Rows are points. The points of each table are mixes of a few directions, plus a little noise. How many directions does each table use, and how many do they share? Where both have some left over, give the other angles between the two spaces (their principal angles), to ten degrees, smallest first.
(in the rows, 128 means zero)

First:
[[142  80 140]
 [134  60 148]
 [154 157 113]
 [118 156 122]
 [ 62 127 149]
 [162 190  97]]
Second:
[[ 91  95 150]
 [104 106 142]
 [ 61  71 165]
 [131 132 126]
 [156 154 114]
 [172 167 104]
 [179 173 100]]
Directions: first 2, second 1, shared 1

First, 9 rows:
[[154  97 165 144 120  93]
 [135 128 145 142 128  74]
 [ 99 170 131 126 119 188]
 [140 110 119 110  99 116]
 [ 92 169  88 109 138 193]
 [144 100 111 128 157 119]
 [139 113 117 126 138  82]
 [103 162 118 120 121 184]
 [148 101 155 143 132 101]]
Second, 9 rows:
[[123  80 176  58 249 137]
 [127 111 144 103 167 132]
 [129 137 122 138 109 127]
 [129 141 115 147  97 124]
 [126 117 140 112 156 130]
 [130 144 112 152  88 124]
 [129 142 113 148  93 125]
 [129 142 115 150  94 125]
 [131 139 116 145 101 126]]
Directions: first 4, second 1, shared 0; angles 50

First:
[[ 90 137 124 127 105 105 145 144 141]
 [170 131 147 139 125 161 117  86 133]
 [121 129 126 127 126 124 131 133 128]
 [ 73 153 138 137  66 102 161 127 167]
 [171 121 135 130 148 155 110 106 117]
 [144 111 112 117 169 129 112 148 101]
 [ 80 159 148 144  52 112 163 108 177]
 [170 109 120 120 175 147 103 130  99]
 [164 112 121 122 169 145 107 128 103]
 [ 98 120 106 115 145 100 131 169 114]]
Second, 9 rows:
[[126 136 163 133 116 140 127 125 139]
 [133 117  72 119 146 109 129 131 108]
 [ 94 160 116 141 145 142 143  94 150]
 [121 120   7 117 179  94 133 121  96]
 [115 141 131 134 133 135 135 114 140]
 [170  94 184 117  89 122 107 170 114]
 [122 132 116 129 136 128 131 120 129]
 [134 126 151 128 117 133 124 135 131]
 [140 126 209 133  91 147 119 139 142]]
Directions: first 2, second 2, shared 0; angles 40, 80

First, 10 rows:
[[ 91 159 120 153  73 115 177 131 194 135 126]
 [112 149 114 149  84 114 109 117 151 134 124]
 [128 146 149 129  74  90 109 143 129 137 148]
 [165 125 184 106 153 103  84 136  70 133 154]
 [106 121  97 129 102 136 165 141 161 122 118]
 [139 111 146 111 151 133 156 146 116 129 136]
 [180  82 166  74 176 129 108 165  45 120 150]
 [ 98 152 110 154  92 124 151 119 177 131 120]
 [155  70  43 126 236 214  50  64  58  96  71]
 [106 162 148 151 138 123 170 113 175 140 126]]
Second:
[[114 115 147 149 123 123 166 104 104 136 104]
 [ 96 104 164 173 113 117 205  77  73 146  72]
 [ 99 106 160 167 115 118 197  83  82 143  77]
 [143 142 112 107 134 134  88 154 152 119 156]
 [164 157  84  77 148 140  36 191 188 106 192]
 [138 135 116 114 133 134 100 144 145 123 147]
 [137 135 117 114 132 130 103 145 142 121 146]
 [ 97 104 162 170 112 120 203  79  76 146  73]
 [158 154  92  81 142 140  50 179 181 110 185]]
Directions: first 4, second 1, shared 0; angles 70

First (10 x 14):
[[124 175 123  86 140  89 119 153 136  63 152 147 104 121]
 [117 162 136 107 141 115 114 132 139 103 129 129 107 135]
 [152  69  63 114  92 136 192  57 135 218  92 121 214 127]
 [116 173 116  71 117 121 157 142 125  52 156 149  87 161]
 [115  74 145 151 154 151 105 121 158 198  82 114 126 117]
 [137  47 136 163 149 130 110 158 145 176 112 136 142  80]
 [147  55 112 168  92 170 171 116 104 179 125 125 165 132]
 [106 203 154 110 122 141 123 135 111  59 151 123  72 177]
 [133 106 172 192 163 122  61 162 131 153 123 117 127  82]
 [136 218 123 117 107 106 128 103  98  78 158 118 139 150]]
Second (10 x 14):
[[141 138  80  89 101 111 175  91 126 130 130 134 167 137]
 [158 169  69  81 129  41 129  87 144 132 130 134 208  79]
 [109 124 113  73 151 114 131 116 173 142  96 134 113 130]
 [146  93 148 208 108 165 123 121  91 175 130 107 160 123]
 [134 111 102  92 124 107 155 154 134  96 147 158 124 113]
 [104  72 189 190 141 201 105 163 123 155 111 114  69 153]
 [136 124 171 217 102 183 117 130  74 141 145 102 128 152]
 [ 97 170 155 106 140 147 116 135 137  90 125 123  67 169]
 [111  90 178 170 145 171 104 185 123 114 135 132  68 133]
 [145 189  74  55 141  36 126  98 156 105 132 142 179  89]]
Directions: first 5, second 5, shared 5

First, 10 rows:
[[ 30  69  77  99 129  87 149 121 169  75  73 137 144 101 118  13 173 126
   81  87]
 [ 18 112 129  90 175  91 109 116 165  84 139 149 175  84 127  69 124 109
   79 160]
 [139 138 138 131 133 133 122 129 122 135 141 128 128 129 130 148 119 126
  135 139]
 [181 129 122 148 100 146 142 134 112 147 113 117 103 150 128 148 138 138
  151 104]
 [225 123 106 165  70 157 161 139  99 160  90 106  75 172 125 154 154 150
  170  70]
 [190 170 164 145 131 154 112 132 102 161 169 124 121 144 135 204  95 127
  158 159]
 [151 102  93 140  91 131 157 132 126 128  82 117 101 145 122 100 161 142
  137  74]
 [105 142 148 117 154 123 109 125 133 124 157 136 148 115 132 139 108 118
  120 161]
 [109 182 191 113 188 131  76 123 124 138 214 145 168 104 140 194  65 105
  124 222]
 [135 113 111 132 112 127 141 130 128 126 106 123 118 135 125 110 144 134
  130 104]]
Second (11 x 20):
[[136  81 133  79 139 163 111  97 153  84 141 249 141 215 122  67 158 152
   65 114]
 [189 138 158 136 124 115 132 126 122 144 124 152  99 173 139 142 122 131
  150 121]
 [126 126 108 174 122 205 130 102 102 139 165 100  86  96 147  96  96  89
  129 104]
 [166 139 153 119 127  88 131 139 132 137 110 145 125 162 128 154 134 143
  146 134]
 [126 149 116 177 120 155 137 127 102 155 143  59  97  73 142 138  96  96
  158 120]
 [ 74 124  91 154 127 182 128 117 115 126 153  78 126  61 132 103 111  99
  117 120]
 [129 155 151  97 129  13 135 177 147 138  74 100 173 125 108 201 153 164
  160 166]
 [ 83  97 109  92 137 149 116 116 148  92 135 172 162 139 115  88 151 141
   78 128]
 [ 38 100  80 115 135 177 118 116 137  95 149 117 164  75 116  81 137 119
   79 128]
 [196 135 160 135 124 120 131 122 121 143 126 163  95 183 140 138 122 131
  148 119]
 [145 165 149 130 123  41 140 169 128 156  89  74 141 107 121 199 130 142
  179 154]]
Directions: first 2, second 3, shared 0; angles 30, 80

First:
[[139 153 109 100 157 116 129 140 114  98 172 128 152  97 138 139 123 126
  128  89 152 123 121 124]
 [152  56 110  94 135 102 102 168  88 121 134 118 156 100 144 177 101 144
  170 119 204  80 125 116]
 [117  98 137 127 117 126 129 129 128 132  75 125 108 152 140 113 140 121
   96 158  98 125 119 119]
 [134 121 142 138 133 138 116 110 113 150 133 135 124 116 122 145 130 139
  154 123 122 113 144 135]
 [113 173 114 143 107 131 150 132 170 118 124 130 120 160 121  91 125 115
   84 136 107 168 114 131]
 [134 113 131 111 146 125 111 122  89 136 105 143 119 117 153 139 132 134
   94 112  88  93 124 120]
 [120 171 151 119 168 142 138  88 113 115 134 134 114 110 139 109 170 114
   98 109  59 134 133 127]
 [128  78 105 124  92 110 114 166 126 140  70 134 120 162 146 129  97 135
   83 152 131 106 105 116]
 [134 184 123 144 136 140 131 113 139 132 186 138 141 110 108 134 119 135
  155  95 138 143 142 145]
 [124  79 152 162  91 138 138 131 169 145 136  93 135 142  82 137 129 129
  242 186 215 157 155 141]
 [113 182 133 145 126 141 149 109 159 121 137 130 118 143 117  95 143 115
  105 129  94 166 127 135]]
Second (10 x 24):
[[158  70 121 105 149 118  71 132  40 168 109 161 130  92 162 192  98 165
  119  88 111  34 133 121]
 [134 116 127 123 132 126 116 129 109 137 124 135 129 120 135 142 122 136
  126 119 125 108 129 127]
 [138 109 126 120 135 125 110 129  99 141 122 139 129 116 139 148 118 140
  125 115 123  98 130 126]
 [123 136 129 131 125 129 136 127 141 122 131 123 128 133 123 119 132 122
  129 134 130 141 127 129]
 [138 109 126 121 134 125 110 129 100 141 122 139 129 117 139 148 119 140
  125 115 123  98 130 126]
 [146  94 124 114 140 122  95 130  76 151 117 148 130 107 148 166 111 150
  123 104 118  72 131 124]
 [125 133 128 130 126 129 133 128 136 124 130 125 128 131 125 122 131 125
  129 132 130 136 128 129]
 [119 145 130 135 122 131 145 127 154 116 134 118 127 139 118 109 137 117
  131 140 133 156 126 130]
 [ 89 202 136 157 101 141 200 123 240  77 152  85 125 174  84  46 166  80
  140 180 150 249 122 137]
 [109 165 132 143 115 134 164 125 184 103 140 107 127 151 106  87 147 104
  134 154 139 188 125 132]]
Directions: first 5, second 1, shared 1

First:
[[120 154 115 147 154 131 142  99 146 112 129 171 110 124 140 151 132 160
  115 114 100 144 162 138  79  98 174 160 100 159 155 149]
 [139 134 128 103 137 118 100 117 107 115 123 125 163 110 115 111 119  93
  134 127 173  98 123 128 120 125 129 128 117 115 125 101]
 [173 129 123 136 113 145 127 105 103 135 130 118 139 121  96 124 102 137
  123 126 173 109 123 153  93 157 190 162  91 156 135 159]
 [ 68  91 147 138 103 120 158 201 171 156 133  99  79 169 173 136 167 139
  139 147  35 179 107  88 231 131   7  56 218  84  95 113]
 [190 120 123 156  93 161 145 107 103 152 136 106 121 132  86 130  95 161
  118 127 169 119 117 164  90 180 212 173  85 175 136 191]
 [ 83 150 125 102 173  98 107 124 145  96 120 164 144 113 159 128 150 100
  133 121 108 127 149 105 129  72  86 109 141 101 133  75]
 [ 64 122 134 142 138 116 155 166 177 131 130 143  82 153 179 149 167 150
  129 132  31 178 139  97 177  96  52  88 184 107 121 116]
 [142 142 121 125 140 129 119 104 118 117 126 142 142 115 118 127 118 125
  124 121 152 114 138 139  94 121 164 150 100 141 140 130]
 [175 111 135 104 101 133  99 128  83 139 125  84 171 115  87  96 101  88
  138 138 211  84  94 139 138 171 137 127 116 116 110 118]]
Second (8 x 32):
[[117 132 134 118 119 135 137 134 137 110 132 118 128 114 140 125 137 129
  107 135 135 108 112 124 123 116 130 119 131 138 131 148]
 [143 119 116 146 143 119 113 121 112 159 122 147 130 155 109 133 112 126
  168 112 117 164 156 134 134 150 124 152 124 111 118  90]
 [132 124 122 136 131 125 120 125 122 139 126 134 129 137 122 130 120 127
  143 123 123 143 138 130 128 136 126 137 126 124 123 114]
 [124 131 132 123 123 131 135 130 133 118 131 122 128 120 133 126 132 127
  116 133 132 121 119 128 128 121 130 123 131 133 132 140]
 [104 141 149  94 104 143 157 140 155  80 141  97 126  81 160 118 156 131
   64 151 146  70  81 119 120  91 136  96 137 156 141 187]
 [149 115 108 152 146 116 105 120 105 167 116 155 131 166 103 135 106 125
  181 108 113 175 165 132 132 158 122 157 120 104 117  78]
 [ 82 150 167  72  84 152 177 149 175  42 150  77 121  47 184 107 177 135
   15 169 160  24  42 113 115  66 141  69 144 178 152 234]
 [170 107  92 178 166 106  83 109  86 206 107 176 133 203  79 147  82 122
  232  91 100 225 203 141 143 185 115 185 116  84 106  32]]
Directions: first 3, second 1, shared 0; angles 90

First, 11 rows:
[[128 133 145 134 129  93 127  90 115 118 138 133 103 136 127 114 128 122
  143 127 141  93  98 130 148 145 141 138 119 109 145 158]
 [111 162  73 123 164  80 109 119 153  92  98 153 125 142 178 163 102  71
  155 131 129 148 147 105  75 136 136 142 153  94 131  67]
 [111 119 102 129 112 249 165 216 160 148 110  98 178 110 103 145 126 166
   79 130  69 197 191 135 102  99  90 111 148 202  96  90]
 [ 99 116 103 140 132 105 147  96 139  64 106 149 156 150 140 137 146  86
  141 113 119 114 170 117  79 151 125 136 152  95 149 111]
 [135 104 124 122 126 101 110 114 124 108 125 146 150 134 142 136 152 107
  137 118 150 124 151 124 108 128 127 123 128  96 132 115]
 [153  98 189 115 103 119  72 118  99 164 153  99 106 106 112 100 164 179
  110 128 179 111  92 152 205 108 126  92  79 134 108 173]
 [103  87 105 141 101 230 189 179 153 102 108 120 213 131  96 140 161 140
   89 112  71 166 221 131  72 119  90 116 160 167 123 103]
 [111 141 171 143 114 148 142 112 116 139 139  88  83 122  92  92 123 174
  111 135 118  99  78 146 195 140 130 123 108 164 131 191]
 [128 144  88 132 156  63 147  91 132  88 121 181 135 156 162 149 107  56
  173 123 128 108 137 103  66 154 149 166 158  71 161 100]
 [191 149 145 113 137 122 130 157 100 219 174 144  95 112 122 124  85 144
  144 147 139 126  61 126 157 111 153 155 114 135 126 145]
 [135 153 161 117 133 100  70 119 116 165 138  96  64 109 135 112 114 163
  125 145 164 122  63 140 201 117 139 110  90 140 108 153]]
Second, 8 rows:
[[141  71 145 115 114  60  74  79 111  85 129 157 161 135 152 128 195  99
  140 104 192 103 162 129 115 130 126 103 111  61 133 124]
 [127 112 125 123 121 115 119 118 131 107 128 140 142 137 138 131 150 117
  134 119 134 131 145 129 110 130 122 125 126 110 127 124]
 [124  97 116 117 111 106 118 114 139  79 129 158 159 151 152 137 173  99
  142 104 131 141 169 129  82 132 115 124 128  91 122 118]
 [131 183 137 146 154 174 157 159 116 203 127  82  80  97  93 116  53 171
  107 164 106 119  69 125 191 122 144 140 133 193 133 141]
 [118 184 117 142 144 192 177 173 138 175 127  96  93 115 102 126  59 158
  113 155  73 147  89 126 150 126 132 149 143 195 125 133]
 [130 101 130 121 119 100 108 109 127 100 128 145 147 137 143 131 163 110
  135 113 148 124 150 129 110 130 124 118 124  97 128 123]
 [129 199 137 149 159 190 167 169 119 219 128  71  69  90  84 115  32 179
  102 171  94 121  55 124 200 120 147 144 136 211 134 142]
 [124  77 115 113 102  87 103 101 141  55 128 173 175 160 163 139 199  87
  148  94 145 140 186 131  66 135 111 118 124  69 123 115]]
Directions: first 5, second 2, shared 1; angles 30

First, 11 rows:
[[120 146 145 117 108 116 137 125 144 153 168 124 135 122 161 140  95 136
  141 128 116 157 137 119 141 127 136 142 140 138 141 155]
 [128 126 136 128 104 103  96  93 147 156 172 126 134 131 174 197  62 106
  132 187 164 142 206 117 147  74 154 122 164 140 124 163]
 [175 116 144  73 103 131 128 100  94 142  86 138  77 148 127 118 134 136
   97 125 125 129 110 147 132 105  53 163  70  91 114  88]
 [144 146 153  97 125 130 145 106 113 137 110 125 108 155 133 118 143 132
  122 125 125 137  99 144 130 129  92 148 113 121 131 125]
 [117 150 138 139 152 132 145 129 132 118 118 120 141 149 120 118 157 130
  144 130 130 126 102 136 123 152 137 123 147 143 140 146]
 [133 119 130  98 110 146 143 107  98 123 127 121  98 114 122 101 133 113
   82  71 111 122 106 137 121 115 101 125  96 126 101  67]
 [ 91 122  81 207 170 125 129 249 177 100 127 146 195  84  86  91 163 179
  202 120  89 126 103  93 114 218 186 124 138 121 176 181]
 [113 110 109 132 120 144 128 120 113 112 146 121 123  95 119 115 121 102
   89  81 121 112 137 125 118 113 145  98 123 143  98  77]
 [136 126 132 128 138 128 115  99 118 122 110 124 121 152 126 149 133 109
  119 156 158 114 145 139 127 104 125 116 140 132 115 126]
 [134 118 121 130 118 121 116 142 136 137 133 137 130 116 133 137 113 138
  136 138 125 133 142 120 133 125 128 137 120 114 133 136]
 [116 133 119 159 162 132 127 139 134 107 110 125 148 141 108 128 158 124
  144 143 142 111 122 131 119 145 152 108 154 139 135 145]]
Second:
[[127 124 128 130 133 127 128 129 128 127 127 128 130 128 130 125 123 130
  126 127 128 128 129 130 127 128 128 129 126 129 127 127]
 [121  92 124 141 173 114 125 144 125 123 124 127 143 122 154  98  81 142
  109 114 125 130 137 152 121 125 121 132 101 144 120 117]
 [118  76 123 147 192 108 125 151 124 122 122 127 150 119 165  84  61 148
  101 106 125 132 140 163 118 124 117 134  89 150 117 112]
 [118  81 123 144 185 109 126 150 124 122 122 127 148 120 162  90  67 146
  103 109 124 131 138 160 118 124 119 133  93 149 118 114]
 [133 154 131 118  96 139 129 116 130 131 131 128 117 132 108 150 162 118
  142 139 129 126 122 110 133 131 134 126 148 116 134 136]
 [118  79 123 145 188 110 125 150 124 122 121 128 148 120 163  88  65 146
  102 109 124 131 138 161 119 124 118 133  92 149 118 114]
 [138 179 133 110  65 148 131 105 132 134 134 128 106 136  91 170 194 108
  155 148 131 124 116  93 138 132 139 123 167 105 139 143]
 [146 218 136  96  17 163 134  88 136 138 140 129  90 144  63 202 244  93
  176 164 134 123 107  67 146 135 147 118 196  88 148 155]
 [132 148 130 121 104 135 129 119 130 130 131 128 119 131 114 144 153 121
  139 136 129 126 123 114 132 129 132 125 143 119 132 134]]
Directions: first 5, second 1, shared 0; angles 70

First (9 x 32):
[[ 83 133  86 139 160  69 145 125 111 153 192 116 140 114  67 173 103 181
   80 187 185  66 132  75  18  85 131 125 147 159 178 149]
 [124  99 142 126 146 196 159 120 140 137 135 131 103 174 153 173 123 164
   99 154 125 112 123 131 141 127 129 120 166 141 142 136]
 [142 123 168 113 121 166 139 106 152 113 100 144 116 145 166  98 131 103
  153  99 105 146 131 149 195 151 134 161 151 106  74 129]
 [134 109  97 147 132 165 121 166 101 147 139 101 119 149 129 192 141 171
   91 159 122 131 116 134  95 113 113  50  98 160 207 116]
 [158 136 182 107 104 151 122 103 159  97  75 155 122 126 174  52 138  60
  191  60  90 172 132 164 235 170 137 182 136  84  36 121]
 [184 154 115 139  71 104  51 184  98 105  63 112 148  85 147  70 174  53
  190  57  74 217 119 177 184 157 110  73  18 107 129  82]
 [117 140  86 142 128  83 110 152 100 139 150 110 144 104  91 147 129 144
  112 149 148 120 126 110  66 108 121  94  95 147 174 123]
 [112 114 132 127 149 150 156 111 137 138 151 131 118 152 126 159 114 162
   99 158 144  97 128 114 109 117 132 137 164 138 138 142]
 [ 98 147 144 114 142  68 151  82 150 121 149 153 141 105  99  89  99 115
  139 126 164  91 144  96 109 123 148 209 175 111  67 151]]
Second, 10 rows:
[[128 127  87 143 135 100  83 173  81 141 155  91 159  98  91 167 136 134
   96 125 162 124 115  79  51 112 108  92  50 170 183 126]
 [132 133 154 120 103 168 157  93 168 128 102 173  88 167 187 114 141 128
  158 146  84 138 130 198 196 131 156 132 192  91  95 123]
 [128 151 100  94 103  99  78 124 136 169 169 167  98 119 152 152 162  92
  122 142 140 100 107 131 105  92 171 155 115 121 102 143]
 [121 244 215 171  38 129 181  84 129  85  81 189  54 201 156 126  20 160
  194 121 106 152 223 198 162  55 129 119 206  78  96 100]
 [155  58 109  98 182 168 154 164 152 128 114  73 113 135 108 107 147 138
  102 136  82 143 114 145 198 179 106  95 137 116 162 119]
 [162  77 126  75 154 192  86 152 138 154 151 112 107 136 156 157 168  90
   90 100 128 118  89  95 166 151 133 159  90 143 103 148]
 [ 97 146 116 199 113 100 127 122  82 112 118 125 203 101 114 141 129 161
  140 138 161 140 125 109  39 123 111  88  93 170 173 118]
 [119 117 142 140 146 125 144 116 125 111 120 118 162 115 113 109 117 131
  132 113 143 129 130 103 121 149 115 149 131 137 117 133]
 [137 157 116 124 123  90 140 162 121 123 129 101  85 136  79 125  80 148
  123 138 112 133 169 144 132  98 110  88 132 106 167 109]
 [103  70 115 116 182 109 130  90 148 130 142 131 211  72 123  81 181  98
  125 120 162 104  77  78 109 190 143 204 132 147  80 161]]
Directions: first 3, second 6, shared 2; angles 90
